Every row gives one point. Two turns around zero, p and q, are shown by what they do to some points. Where does a point land after both, in the order given? Backwards means that the second turn is done in reverse. Each puzzle has new turns, and all numbers are rounded.

Turn p:
[9.3 8.4] => [12.5 -1.3]
[ 10.7 -15.7] => [ -4.5 -18.5]
[14.2 -7.1] => [  4.2 -15.3]
[-2.8  8.7] => [4.6 7.9]
[-31.5   5.7] => [-16.8  27.2]
Turn q:
[-8.5 22.9] => [-23.0   8.3]
[ -6.1 -14.0] => [  6.8 -13.7]
[14.6 -8.9] => [16.2  5.4]
Where do these land?
q, then p backwards: [ -8.8 -12.4] => [13.5 -7.0]
p, then q: [ 3.8 24.4] => [ 3.0 24.5]
p, then q: [20.3 10.5] => [20.0 11.1]
p, then q backwards: [-15.4  -7.6] => [-5.4 16.3]
q, then p: [  0.0 -14.8] => [  0.5 -14.8]

Turn p:
[-14.5  -0.5  -1.3 -31.8] => [-23.2   2.1   8.6 -24.6]
[ -0.2   7.6 -10.6   5.1] => [  1.2   7.6 -11.6   1.5]
[ 25.7  -9.8   9.9 -15.0] => [ 16.0 -20.9   8.3 -17.9]
[  8.9 -14.3  -4.0  11.6] => [  5.4 -15.4  -7.3  10.7]
[ 1.5 -6.1 -0.9 10.3] => [ 2.4 -5.1 -3.1 10.3]
[-21.3  23.0   6.8  19.9] => [-1.8 31.5  5.0 20.0]
Turn q:
[-7.7 10.1 19.4  3.0] => [-9.7  7.9 15.7 12.0]
[ -7.3  16.1 -14.1   1.6] => [ 7.4 19.2 -1.0 -9.4]
[ 14.3 -22.1  15.2  12.1] => [ -5.0 -21.9  -9.1  22.0]
[-17.6   6.5  -8.2  -9.0] => [ -7.5  12.2   3.2 -16.9]
[ 27.7  -3.8  11.7 -14.1] => [ 15.2 -25.8  13.7   5.7]
[ -9.4  -6.7 -24.0   6.4] => [ -0.3   8.4 -22.3 -13.4]
Where do these land?
q, then p backwards: [ 19.5  -8.8 -23.4  16.8] => [ 24.0   4.0 -20.9  16.0]
p, then q: [ 7.2 31.0 -5.8 -9.1] => [ 23.1   4.9  19.9 -13.1]
p, then q: [  0.6 -11.7  10.8 -23.7] => [-19.4 -15.9  12.4  -5.6]
q, then p: [-11.7   5.4 -10.7  -0.7] => [ -2.3  10.9  -1.3 -12.4]
p, then q backwards: [20.9 -5.7  8.6 10.7] => [25.5  2.1 -1.2 -2.1]
p, then q: [-19.9  -8.4   5.6  -2.8] => [-19.3  10.2   2.5   4.9]
p, then q: [-16.6  -1.9  14.9   8.7] => [-10.1  10.8   3.9  18.5]

Turn p:
[  2.7 -17.6   0.8 -13.0 -18.6   4.5] => [  8.9 -11.1  11.6 -18.2  -4.2  13.0]
[-13.3  22.3  -2.0  10.7   4.5   6.3] => [-18.7  18.7  -3.3   3.0   4.0 -10.9]
[  1.3  -8.6 -23.1  -5.8  -9.7 -16.8] => [ 19.6   8.6 -10.8  -8.8 -16.0  10.4]
[ -5.0 -21.8 -13.3   5.4  -4.5   1.5] => [ -1.8  -9.0  -7.6  -7.8 -19.2  12.5]
[  5.4  -1.6  37.1 -25.4  23.8  15.4] => [ -0.3 -33.1  10.5   0.0  32.1 -24.9]
[ 9.7 16.3  2.4  9.8  9.0 10.0] => [-11.5   6.5  -3.7  13.5  16.4   1.7]
[ -0.9  11.0  -1.8  18.3  -4.6 -21.0] => [  3.9  19.5   3.5  18.3 -13.3  -2.0]
Turn q:
[ -3.5 -25.0   6.3   8.8  17.6  -2.7] => [ 20.3 -10.0  15.1 -14.3   5.8  -9.6]
[ 11.5   4.1 -41.7  -2.3  -1.3   3.6] => [ 13.7   3.3 -23.4   5.9   7.7  32.7]
[ 6.5  6.8  8.5  1.6 16.4  4.8] => [ 2.4 16.0  6.1 -2.7  9.4 -7.9]
[  8.1  -9.1  -7.0 -26.6 -14.6 -14.8] => [  6.9  -4.1 -24.2  -1.6 -26.1  -1.9]
[-19.7   6.2   8.9   9.0   0.6 -13.7] => [-14.7 -15.3   0.7  -2.4  11.4 -13.8]
[  9.0   3.1  -4.1   6.9   2.5 -11.9] => [ 7.6 -1.1 -7.3 10.3  7.6 -5.1]
[ 18.4   2.7  11.8  -2.8 -16.7  20.6] => [ -3.6  16.8  14.2  15.5 -20.3   6.9]
[-41.7   2.8   5.9   0.7 -11.8  25.2] => [-35.6 -13.7  20.3 -20.5  -2.1  16.3]
[ 11.3   8.4  11.4   4.7   7.3 -11.1] => [  2.8   8.1  -1.4   9.8   6.6 -17.7]
Where do these land?
p, then q: [-14.1  -7.0 -17.0  -9.8 -14.4  10.0] => [-10.7   8.7 -12.9 -11.7 -19.3   8.4]
p, then q: [  3.9 -28.2  13.3  -0.3  -4.3  18.0] => [  9.0 -10.2  20.3 -18.4 -19.9   0.9]
p, then q: [-11.2   0.3  -9.6   4.9  18.9  -8.3] => [  1.8 -15.2 -15.8   8.9   5.4   8.7]
q, then p backwards: [ 21.0  15.1  12.9 -16.9  10.6  10.8] => [-12.8  26.3 -12.4   7.8  -9.0 -14.1]
p, then q: [  5.2  16.1 -10.3  11.3  -3.3   9.2] => [-14.6   7.0   1.4  -5.0  16.0   8.4]
q, then p backwards: [18.9 -4.8 -3.0  7.9 24.8 16.9] => [ 14.6  19.6  -0.8 -13.3 -20.3 -12.8]
q, then p: [ -7.7   6.0 -20.2   3.3  -6.2 -28.5] => [  0.1  -8.2 -28.4  -2.2 -17.8  12.9]
q, then p backwards: [ -2.4 -12.4  23.2  15.2 -18.0 -10.2] => [ -8.6 -13.5  29.9   7.6   7.7  -9.3]
p, then q: [-13.6  14.9  10.7 -15.7  -8.1 -17.8] => [ -2.4   8.8 -15.3  12.6  -3.3 -25.8]
